Every row gives one point. A path goes straight from each point to the next, and from the last back to the first. The post is the endless flat space through its rows: a point in 2 columns, a line in 3, a plane in 4, and so on, so that a path can go around it. How many times does the path go around the post? Going back the other way cancels.
(in the rows, 128 means zero)

Post, 2 rows:
[[109 153 134]
 [182 136 155]]
Path, 13 rows:
[[179 157 172]
 [152 192 103]
 [146 146 124]
 [127  96 102]
 [ 85 122 145]
 [154  73 175]
 [109 122  75]
 [178 159  82]
 [130 192 137]
 [148 169 168]
 [165 215 139]
 [128 202 115]
 [141 173 181]]
Times around: 0

Post:
[[110 137  85 134 197 181 127 112 139]
 [158 164 154  38 113  94 148 144 118]
 [109 196 129  42  98 110 124 161 116]
 [130 136 111 136 115 147  59 118 125]
 [115 159 185  71  97 132 146 184 117]
 [ 97 143 123 215 122 158 134 112 160]
 [ 73 132 145 212 132 116 134 189 153]
 [ 94 136 102 192 139 146  92  94  80]]
Path, 26 rows:
[[ 81 132  86 120 175 138 218 176  63]
 [ 89 134  76 110 122 151  45 118 147]
 [ 83 159 127 155 138 121 130 104 129]
 [ 85 195 145 147  59 198  43 106 126]
 [120 125 137 234 153 183 149 113 126]
 [197 147 124  94  84 155 126 127 184]
 [107 101 115 145 127 140 168  87  82]
 [111 103 149  70 140 117 116 177 179]
 [164  79 140 152  76 126  41 163 121]
 [146 153 117 145 112 141  90 189 157]
 [125 213  84  94 174 172 111 108 124]
 [142 130 136 203 133 119 125  78 138]
 [124  91 127 141 154 114  73 127 102]
 [ 98 130 125 184  80 116 128 127 119]
 [150 153 103 129  80 120 109 199 180]
 [115 175 103 192 133 130  91 144 134]
 [113 155 151 176 123 147  92 133 144]
 [109 161 138  49 177 111 132 139 123]
 [132 129 142  74 133 105 137 174 144]
 [153  71  74  97 171 173 101 161 134]
 [103 146  96 205 127 130 206 144 162]
 [104 141  85  72 114 105 160 145 121]
 [120 120 149  51 142  60 116 121  72]
 [193 136 198  68  94 117  58 149 196]
 [122 219 166  59 125 105 147 165 115]
 [136 135  52 153 152 205  21 157 139]]
Times around: 0

Post:
[[107 124 114 159 135 155 140 118 113 131 183 104 113 224]
 [ 89  77  92 131 103 166 116 112 123 162 113  81  86 181]
 [164 125  75 152 167  68 116 123 117 106 106 138 100 111]
 [186 127 160 105 184 157  91 212  54 102 165 197 188 105]
 [116 133 123  82 160 156 126 166 104  75 109 209 172 165]
 [155 129  68 111 128  93 125 128 146 153 157 170 182 121]
 [145 153  83 107 142 152 146 162 153 119 140 159  80 124]
 [ 94 144 134  88 154 124 155 128 129 156 134  72  94 158]
 [148 112 120 125 149  90  83 154 170 133 146 146 136 145]
 [121 115 120 146 104 162 169  96 151 121 131  53 122 178]
 [105 112 124 133 192 135 136 134 155 143 161 150 128  91]
 [112 131  94 104 144 165 114  58 140 111 144  67  97 175]
 [154 167 182 121 164 148  97 134  75 119 120 215 153 130]]
Path (32 x 14):
[[179 122  75 155  96 158 150 199 146 131 181 118 127 214]
 [121 128 119 116 116 161  95  93  95 171 161  83 152 169]
 [ 68 106 158  95 173 103  90 193 138 154 126 116  80 127]
 [126 137 115 142 101 166 192 100  55 117 173 180 186 153]
 [193 143 207 229 187 217 101 118  43  72 213 152  94 190]
 [222 135 117  99 183 128  88 148  73  95 139 194 187 184]
 [101 116  32  54 171 179 114  84 230 177 194 123 170  97]
 [ 58 142 122  98 190 180 130 149 118 122 171 105 150 148]
 [164 119 103 164 118  80  69 104 118  90  99 180 148 123]
 [190 147 166  99 137 131  39 162  74 143 163 160 110 131]
 [176 122  36  85 121  25 122  96 165 148 117 120  76 142]
 [ 91  71 102 152 114 189 180 115 146 213  93 127  89 146]
 [200 174 129  87 128  97  88 117  54 104  89 119 172 178]
 [158 136 109 105 154  89  88 122 138 161 160 117 168  87]
 [120 132 107  80 124 133 104 190 113 124 135  89  58 183]
 [ 42  65 133  83 133 141 127 132 162 140 112 205 192 140]
 [155 104  56 136 110 145 117 166 141 104 104 208  91 165]
 [142 188 144 124 227 132 175 144 108  85 156 148  85 156]
 [162 157 121 164 121 149 189 162 165 123 175 162 190 149]
 [100 165 119 100 187 118 154 119 117  88 128 110 165 139]
 [160 121 115 171 122 149  92 117 148  74 134 141 108 130]
 [127 128  82 114 101 154  89  47 114 129 123  92 118  91]
 [110 102 100  94 170 178 122 113 157  84 166 116 195  94]
 [105 127  98  85 103 125 113 146 111 108  67 206 125 157]
 [193 157 116 154 187 118  86 109 133 127 243 172  74 146]
 [119  74 107 125 173 146 109 111 145 145 115 115 108 119]
 [169 107 122 105 142 230  98 214 107 191 187 184 154 164]
 [171 170 117 167 164 110  92  30  89  59 109  49 157 159]
 [ 97 102 143 123 109 178 114 166 188 118 110 137 161  92]
 [128 128 173 163 158 134 126 167  99 123 204 127 116 152]
 [138  91 123  75 141 120 137 118  73 174 104 120 106 113]
 [133  84  57 122 162 105 107 118 151 154 103 111  70 165]]
Times around: 5

Post, 17 rows:
[[204 109 133 160 129 140 124 134 121 154 125  93 140 172 142 140 127  94]
 [ 73 156 113  96 173 103 203 106 106  97 146 185 138  72 143  47 173 150]
 [156 125 133 118 115 139 119 105 125  93  72 141 143  97 160  96 118 204]
 [156 162 158 123 162  77 144 151 163  83 142 182  90  98  42 131 115 125]
 [130  96 140 138 138 177  82 139 155 132 122 111 105 149 147 140 112 128]
 [119 157 134 115 118 161 126 180 102  89 148 137 149 140 155  74 134 202]
 [ 82 118 122 112  71 127 119 174 113  98  92 144 155 126 147 126 136 152]
 [161  62 123 155 110 140 107 146 123 143 136 147  91 178 122 100 103  89]
 [140  84 122 169 136 130 145 150 127 111 150 124 118 133 123 138  90 130]
 [202 143 142 132 122 122 135 137 113 109 162 141  99  64  64 112 108  91]
 [112 147 116 112  87 169 129 144 153  34 113 148 136 145 207  75 139 154]
 [196  96 177 148 138  72  81 160 127 138 152 108 114 139 129 126  72 108]
 [117  77 145  94  90 177 159 117  95  91 128 180 108 135 191 130 142 179]
 [182 117 131 153  70 103 116 129 154 130 145  94  71 159  70 167  95 117]
 [102 128 164 119 147 139 165  84 109  77 163 187 177  74 109  68 191 177]
 [188 184 120 125 125 103 120 131 141 135 171 169 137  85  83 117 104 136]
 [169 110 135 191 114 130 103 159 134 120 131 133  69 122 140 139 117 131]]
Path:
[[115 157 134 172 152  66 100 219 183  97 164 127 111 126 171 100  91 141]
 [162 161 196 141 143 135 137 147 177  75 135 149 134 119 169 169 103 162]
 [181 181 151 131 108 202 117 138 188  76  86 121  90 169 131 119 121 115]
 [153 163 124 125 117 137 178 172 132 119 103  59 132 231 121 103 156 116]
 [114 109 131 152 230 181 146 128 178 132 172 134  78 157 149 123 133 168]
 [163 188 134 102 178 173 159 153 128  38 154 199  97  84 138 120 126 242]
 [166 139 115 107 114 130 133 137 140  79 100 143  81 139 136 163 146 204]
 [249  81  75 152 111 124 131  65 121 241 148 135 156 113 135  96  88 124]
 [145 184  87  80 103 164 165 123 149  66 157 190 116  94  66  42 103 163]
 [105  84 150 152 135 169 174 122 136  78 104 180  97 130 203 150 111 123]
 [ 65 133 179 112 144  86  75 146 128  99 118 159 178  89 107 107  86 182]
 [190 120 122 147 128 122 155  86 171 163 115 169  28 124  92 179  81 156]
 [ 99 112 121 138 116 158 166 156 156  48 167 148 103 159 174  94 104 181]
 [117 131 143 176 141 152 125 178 137  84 104 155 115 101 125 112 209 183]
 [170  37 113 162 129 113 111 146 126 123  75 103 151 156 101  91  98 141]
 [191  47 170 145  91 101 160  71 106 131 114 150  71  83  63 115 103 169]
 [107 102 157 158 128 124 147 214 122  63 147 147 154 145  97  83  81  83]
 [174 196 130 183 166 100  80 106 158 122 109 157 158  62 132 105 117 180]
 [167 155 110 118 120 145 107 136 132  97 174 158 171 140 119  99  97 175]
 [188 118 124 171 130 173 141 144  84  77 177 104 157  83 174 111 168 170]
 [130 111 138  81 128  53 158 170  93 149 103 167 127 116 116 116 138  81]
 [158  71 155 154  55  88 143 115  97 138 149 149 108 136 100 113 143  95]
 [156 169 190 167 189 130 107 147 173  68 163 173 131 168 124  98  87 202]
 [119 132 196 117 114  99  63 181 108 143 121 158 161 179 103 150 155 151]
 [108 135 155 125 120 112  79 154 129  87 149 218  90 120 124  73 151 198]
 [123 197  68 153  90  79 149 141 137 117 150  81 214 116  78 132 134 104]
 [ 99 173 154  84 104 152 105 113 131  78 108 161 202  87  96 117 161 151]
 [169  80 108 158 138 166 103 149  79 130  80 146 108 130 146  45  89 116]
 [116 114 122 157 120  92 118 141 132  58 155 182  62 105 180 127 118 208]
 [176  86 125 133 123 105 126  90 129 127  90 125  97 117 150 118 141 131]
 [141 106 171 127 173 160  57 155 184 100 156 131 122 163 193  69 148 135]
 [144  49 146 175 187 101 114 161  89 122 172 135 167  87 145 117  96 163]]
Times around: 2

Post:
[[111 145  91 158 156 155 147 126 113 109 104 117  49 182 166 119 127 120]
 [151 172 141 170 105 142 128 125 164 140 122 119 147 164 200 104  88 124]
 [112 148 140 145 159 128 131 103 118  77 112 132 102  94 125 150 145  69]
 [134  93 118  87 154 115 178 129 105  94 142 185  89 149 136 161 138 115]
 [121 186 154  84  82 115  85 162 240 206 114 104 147 147  40 127 131 210]
 [178 136 146 156 143 156 170 100 151 135 126 106 142 142 101 143 110 120]
 [158  91 133 173 179  89 174 118  90 134 146 112 159 141  88 107 117 128]
 [164  78 165 154  53 159  86 112 151 161 164 136 106 167 163 130 143 111]
 [169 122 131 110 151 131 132 163 116 207 120  70 159 122  92 113 125 120]
 [111 144 133  95  97 158 110 177 114 142 140 105 148 164 103 120  97 179]
 [152 143 167 161 141 111 159 132 159 125 158  46 160 157 152  98 125 106]
 [163 142 205  79 183 109  56 132 177 144 108 159 116  91 107 157 113 177]
 [107 175 123 159 139 133 175 196 133 151 140 176  77 165  43 132  98 123]
 [138  90 156 146 188 108 175  73 133 103 120 155 108  65 126 111  68 109]
 [138 138  88 169 143 154 170 143  86 127 207 104 146 110 142  84 148 149]
 [ 96 132 131 154 140 140 172 127  73 134 151 107  78 132 167 177 139 129]
 [207 153 180 102  28 111  77  84  98 129 126  78  81 174 167 160 158 133]]
Path (33 x 18):
[[109 148 180 136 102 113 145 156  74 142 125 122  96 135  31 153 181  97]
 [172 115 128 121 127 128  86 124 123 222 103 115 140 148 113  84  99 166]
 [140 127  84 156 139 132  94  26 233 143  94 140 128 132 157  93  97  96]
 [143  95 155  93  69 125 120 103 113 162 110 105  81 139 206 163 104  80]
 [134 104  77 116 117 122 126 158  92 140 174  83 203 132 145  84 175 169]
 [140  87  94 128 109 103 163 194 151 128 138 150 156 217 122  59 158 134]
 [146 172 195 155 119  97 146  93 124 123  96 109  79 128 138 171 127  90]
 [137 179 166 114 195 102  71 122 107 186 147  83 187  94 128 101 115 233]
 [115  83 164 143 169 107  79 115  89 115 136 100 141 168 120 119  72 136]
 [219 128 159 124 137 133 204 141 121 160 126  63 181 176  65 192 124  76]
 [137 115 157 175 144 125 123 178 148 172 139 128  71  99 156 163 172 106]
 [ 66 115 122 133  60 164 146 163 104 171  76 121  90 186 194 116 113 131]
 [141 161  71 116 143 153 160 132 139 176  87 122  72 224 103  72 126 179]
 [ 87 139 115 120 175 116 150 164 153 130 193 120 124 179 128 114 175 137]
 [126  80  76 104 151 136 150  78 123  95 174 122 115 110 166  68 173  93]
 [127 110 115 120  92 184 168 148  91 192 186 106 112 148 175 150 152  57]
 [142 181 221 150 156 163  93 127 172 131 118 125  77 104 155 156  25  78]
 [147  95 111 134 130 128  41  93 141 102  72  96 118 156 162 131 111 148]
 [163 140 156 131 155  81 192 150  86 136 114  95  99 110 170 152 132 151]
 [154 117 138 120 171 120 202 104 110 125 210  40 222  95 188 165 231 220]
 [121 151 111 173 228  82 153 162 157 149 154 100 174 147 240  12 138 130]
 [138 160 158  87 161 117 114 109 109 134 114  67 145 208 135 157 115 191]
 [207  88 101 151 166 139 165 126  79 165 177 149 106 140  33  38  78 180]
 [171 166 137 188 177 147 144 112 203 136 189 128 145 106  84 107 130  70]
 [ 96 173  68 133 180 166  94 140 180 165 166 150 153  72 195 193 177 185]
 [161 137 137 132 162 132 188 179 121 146 181  59 206 120 128 106 117 128]
 [141  99 147 194 190  94 159 123 134  94  86  58  84 201 173 118 129 117]
 [129  89 188  83 215  69 141 169 175 101 125 162 120 160 160 105  63 183]
 [136 184 167 123 108 120 125 214  70 128 170 135 108 156  61 112 115 178]
 [162 103 166 111 146 150 202 134 133 138 174 126 161 173 105 138  81 197]
 [132 158 165 130 120  53 123 124  85 187 148 203 116  98  81 148  90 121]
 [113 210 158 127 170 126 164 162 199 134 121 117 103 198 136 188  80 131]
 [176 194 194 102 138 153  85 122 190 134 118 120 151 125 104 103  66 128]]
Times around: 4

Post, 17 rows:
[[144  97 145  87 102 116 127 132 111 135 152 146 115 147 145 120 173 135]
 [133 114 153 119 109 163 115 107 110 163 109 107 103 160 101 125 128  90]
 [ 98  68 129 212 130 102 159 106 102 156 158 104 107 105 152  89  80 156]
 [ 70 149 118 130 119 104 149 113  93 142 108 151 148 124 184  92 121 153]
 [130 123 134 107  66 135 172 144 108 130 132 101 124 150  60 133  93 140]
 [115  98  86 172 142 101  90 185 125 102 146  51 139 125 117  98 117 133]
 [130 150 126 107 116 131 128 138 170  89  85  92 155 126 103  98 187 167]
 [113 117 118 139 108 131 153 120 113 106 133 117 140 204  89 140 145 109]
 [139  97 152 122 113 127 152 125  63 101 105 147 143 118  68 114 102 168]
 [147  66 118 105 112 154 148 118 141 148 147  80 116  84 156 153 168 108]
 [110 148 131 110  81 131 104  99 116 156 131 182 136 149 125 156 128 107]
 [129 134 138 158  94 133 169  99  70 143 148 138 132 143 132  57 147  76]
 [ 45 141 112 148 183 110 112 131 160 128 132  96 121  98 127 109 154 125]
 [131 189 148 161 139 150 158 142 146 114 121 112 111 151 189  86 138 136]
 [114 127  92 129 143 129 118 147 114 199 110 145 157 132 119 113 138 126]
 [ 98 113 136 203 180  51 148 111 120 118 134  40  93  93 134  89 135 110]
 [126 182 135 125 158 121 145 104 130  92 125 136 157 173 127  95 114 182]]
Path (27 x 18):
[[178 155 140 112 159 160  85 172 143 154 175 160 101 157 178 117 148 163]
 [142 138 104 139 130  85 101 111 111  93 110  88 161 178 161  43 168 145]
 [152  93 128  79  79 131 125 161 105 142 143 129 103 107 160 163 119  72]
 [145  75 182 221 115 117 135 140 110 110 119  33 111 185 116  64 119 105]
 [137 128 150 160 139  93 126 129 133 118 148  62 140 172  69  78 191 128]
 [106 138 147 110 128 105 151 116  94 103 123  95  97 122  90 104 145 135]
 [137 170 105 110  78 129 180 131 160 151  64 110 145 155  11 131 147 136]
 [105 121 141 136 110 135 117 111 134 190 122 117  91 157 158 114 138  73]
 [ 80  75 120 211 106  61 142 102 150 136 194 107 128 110 164 120 104 122]
 [ 88 117 141 139 173 104 159 119 132 112 136  84 141 143 104 156 134 205]
 [112 130 120 106 164 172 111  85 107  77 122 126 141 173  98 146 133 159]
 [ 81 135  89  84 127 105 173 166 126  43 153  62 131 146  71 129 114 158]
 [ 85 112  83 152  88  73 213 117 108  70 140 133 179 206  74 156 133 136]
 [143 102 136 137 108 165 108 107 139 142 110 116 164 185 142 115 126 136]
 [138  39 119 123  56  96 150 156  72 140 127 120 148  87  69 140 188 110]
 [140  69 109 146 149 118  72 146 133 178 162 126 122 173  91 112 192 161]
 [142 125  56 150 137 119 146 144 173 121 165 127 148 122 125  86 193 137]
 [116 182 125  70 107 184 157 193 117 167   7  94 128  81 145  44 149 111]
 [120 128 164 137 102 116 125 155 101 121 114 158 127 135 161  71 134 147]
 [102  94 167 138 127 168 120 111 126 128 119 135 130  88 105  97 137 163]
 [103 136  95  93 110 151 155 123 111  73 161  97 143  90 174 189 190 105]
 [146 173 107 169 160 107 144 113 166  89 190  63 129 173 141  51 127 141]
 [133 130  97 181 152 162 153 115 146 130 116 115 147  98 106  88  93 126]
 [108 135 122 136 155 128 132 126 111 150 184 142 152 182 218  79 152  88]
 [ 75 120 144 160 122 145 107 129 121 165 100  86 128 143  92  78 162  95]
 [115 124 151 196 137  71 100 146  81 144 158  96  94 134 173 102 105 150]
 [ 66 125 169 156 148  89 136  64  76 125  85 126 142 105  88 132 164 118]]
Times around: 5
